Each wall is flat, endless, passes through zero and stands at right angles to its row. A trip goes straight from one point to another. List the walls that it crosses, first one first.

Walls:
(1): [-1.2  2.2]
(2): [1.7 1.5]
(3): [ 1.1 -6.0]
(4): [-2.7 -1.7]
(5): [ 0.1 -1.8]
(6): [2.8 9.9]
Trips:
[ 3.0 -2.0] to [1.6 7.3] -> 6, 5, 3, 1
[ 3.0 -3.8] to [ 0.0 -3.9] -> 4
[-6.2 -2.7] to [-1.2  3.2] -> 3, 5, 6, 2, 4
[-6.9  2.5] to [-9.1  5.1] -> none
[ 2.6 -4.8] to [-3.9 -3.0] -> none
[1.8 4.3] to [ 3.4 -4.6] -> 1, 3, 5, 6, 2
[-7.0  2.3] to [-2.4 -3.9] -> 6, 5, 3, 1

Walls:
(1): [ 1.8 -0.6 -3.1 -3.5  5.9 -4.4]
(2): [ 3.8  5.3  1.2  2.0  3.2 -4.9]
(3): [ 4.9  1.7 -0.3  1.4 -0.3  2.6]
(4): [-3.6 -1.9  0.9 -4.7 -7.1 -0.4]
(5): [ 2.2 -3.2 -3.2 -6.1  2.6  2.2]
(6): [-2.9 -2.1 -0.7  9.8  4.3  4.2]
(7): [ 5.6  2.5 10.1 -3.1  5.5 -8.2]
(8): [-0.8 -6.5 -3.5  0.2 -1.3  5.2]
(9): [ 2.5 -3.8  1.3  3.2 -0.6  5.3]
Trips:
[-2.5  2.4  0.6 -4.8  2.9  0.2] to [-0.9  2.4 -4.5 -3.2 -0.7  1.9] -> 2, 7, 8, 3
[ 0.9 -1.0  0.2  2.8  4.1 -1.2] to [ 6.1 -0.4 -1.5  2.3 -9.0 -3.7] -> 1, 6, 4, 7
[ -0.6   8.1   4.6 -10.7  -2.9  -3.5] to [ 4.2 -1.5 -4.2 -0.2  0.3 -0.4] -> 3, 4, 8, 7, 9

Walls:
(1): [ 1.8  3.0  9.0  3.1  0.6  2.6  4.1 -1.1  2.0 -1.8 -5.4]
(2): [ 2.4 -1.4  3.1  2.2  3.0  1.4 -0.8  1.5  3.7 -6.5  1.6]
(3): [ 6.4 -2.4 -3.5  1.2  5.8 -0.7 -7.2  6.0 -2.2 -8.7  3.4]
(4): [ 1.7 -1.2  7.6  1.6  7.6 -5.9  5.5  1.2  6.8 -7.5  0.1]
(5): [ 6.5  0.1  2.8 -1.1 -4.5  5.2 -1.2 -4.1  3.0 -0.8 -3.8]
Trips:
[ 1.5  3.9 -0.8 -0.3  0.9 -1.6  1.6 -0.7 -3.0  3.5  2.2] to [ 0.3  2.9  3.2  3.6 -1.5 -4.4  1.6  2.9  1.1 -4.1 -3.6] -> 1, 4, 2, 3
[ -3.5   2.1   0.8   0.5   3.1  -1.6  -2.0 -11.7 -11.3  -0.9   6.6] to [-1.7 -2.7  1.1  1.7  2.5 -4.6  4.3  1.6 -6.1 -3.5  8.3] -> 3, 4, 2
[-2.3 -3.2 -5.0  1.6  6.3  1.3 -6.9  4.1  2.5 -3.6  5.7] to [-4.1 -0.5 -1.2  0.1 -8.4 -5.3 -0.1  2.0  4.4  5.0 -4.1] -> 4, 2, 3

Walls:
(1): [-4.8  0.4 -0.4  1.3  6.5 -4.1  2.9 -4.2 -1.5  0.1  4.6  1.1  3.4  4.5
 -1.4 -4.4 -2.5 -4.5 -6.1 -0.3]
(2): [-0.7 -3.0 -5.8  5.3  4.3 -2.9  1.8 -2.1  1.6 -0.8 -1.0  1.9  0.0 -0.1
  4.0 -7.2  2.4  3.0  1.6  1.5]
(3): [ 8.3  0.2  5.2  1.8 -5.0 -1.9  2.2 -3.4  1.1 -0.1 -1.3 -3.9  1.0 -2.9
 -0.8 -3.4 -8.4  1.1 -0.1 -0.8]
(4): [ 0.8  0.4  1.7  0.4  1.9 -2.3  1.7 -0.2  0.4 -3.8  3.8 -2.9  0.4  0.4
 -2.7  5.1 -0.4  0.3  2.7 -0.2]
(5): [-4.2  4.8  1.5  0.7 -2.4  6.4 -1.5 -4.7  2.3 -4.2 -3.3  2.0  5.6  3.9
 -0.9 -2.0 -1.0  4.3  1.5 -4.4]
(6): [-0.8  5.0  8.9  2.2  4.3 -5.2 -0.9 -1.3 -2.8  8.6  5.4 -2.8 -0.4 -0.5
  8.0  7.9  8.8  6.3  5.1 -4.1]
(7): [ 7.1 -1.8 -3.0 -1.8  1.0 -8.1  3.9  0.9 -8.0 -9.6 -1.5 -5.5 -0.2 -4.2
  2.0 -1.7  4.2 -2.1 -1.0 -7.1]
(8): [-0.2  1.1  2.5 -0.7  4.9  4.7 -3.9 -3.3 -4.2  6.1  0.5  6.7 -0.5  3.2
  4.8  5.6 -1.0  3.5 -4.3  0.3]
(9): [-0.3  2.4 -5.0  4.0 -0.4  4.5 -6.5  2.5  1.7  5.6 -2.0 -3.2 -3.9 -3.1
  2.9  6.8  0.7  6.7  4.0 -0.8]
(10): [-6.9 -7.0  8.8 -0.9 -4.2  6.2  6.7  2.8  2.8  2.0 -0.1  3.2  3.6  0.6
 -4.0  1.4  4.3  1.1 -4.5 -0.7]
Trips:
[ 4.3  8.3  0.2  0.9 -7.6  3.5  6.5 -0.8  6.1 -4.5  3.4 -6.4 -1.5 -1.9
  4.3  1.8  1.3 -0.5  9.5 -3.5] to [11.0 -2.2  0.2  0.6  3.1 -2.4  5.4 -2.3 -0.1  0.0 -0.8  4.3 -9.1 -1.4
 -4.4 -2.1  1.2  5.5  7.4  1.1] -> 2, 5
[-1.5  0.9  7.5 -2.1  0.6 -1.6 -5.1 -5.7 -2.3  1.9 -1.3 -3.6 -5.9 11.0
  7.0 -2.9  3.2 -0.4  0.2  4.2] to [-0.5  4.6 -0.9  0.7  2.3 -2.4  2.2 -2.2  0.1  0.6  2.1 -1.7  2.6  6.0
  0.0  4.1  0.3 -0.7  5.4 -3.6] -> 2, 4, 9, 7
[-1.7  1.0  3.0 -4.7  5.2 -2.6 -6.3 -4.6 -2.4  1.4 -3.7 -2.0 -8.9  4.4
  4.0  0.2 -3.8  5.2  3.0  3.4] to [ 7.4  4.0 -7.7  2.8 -0.8  2.6  1.0  0.7  2.9  0.4 -0.7  2.8 -1.0  4.8
  0.1  3.7  1.9  0.3 -3.7  4.7] -> 6
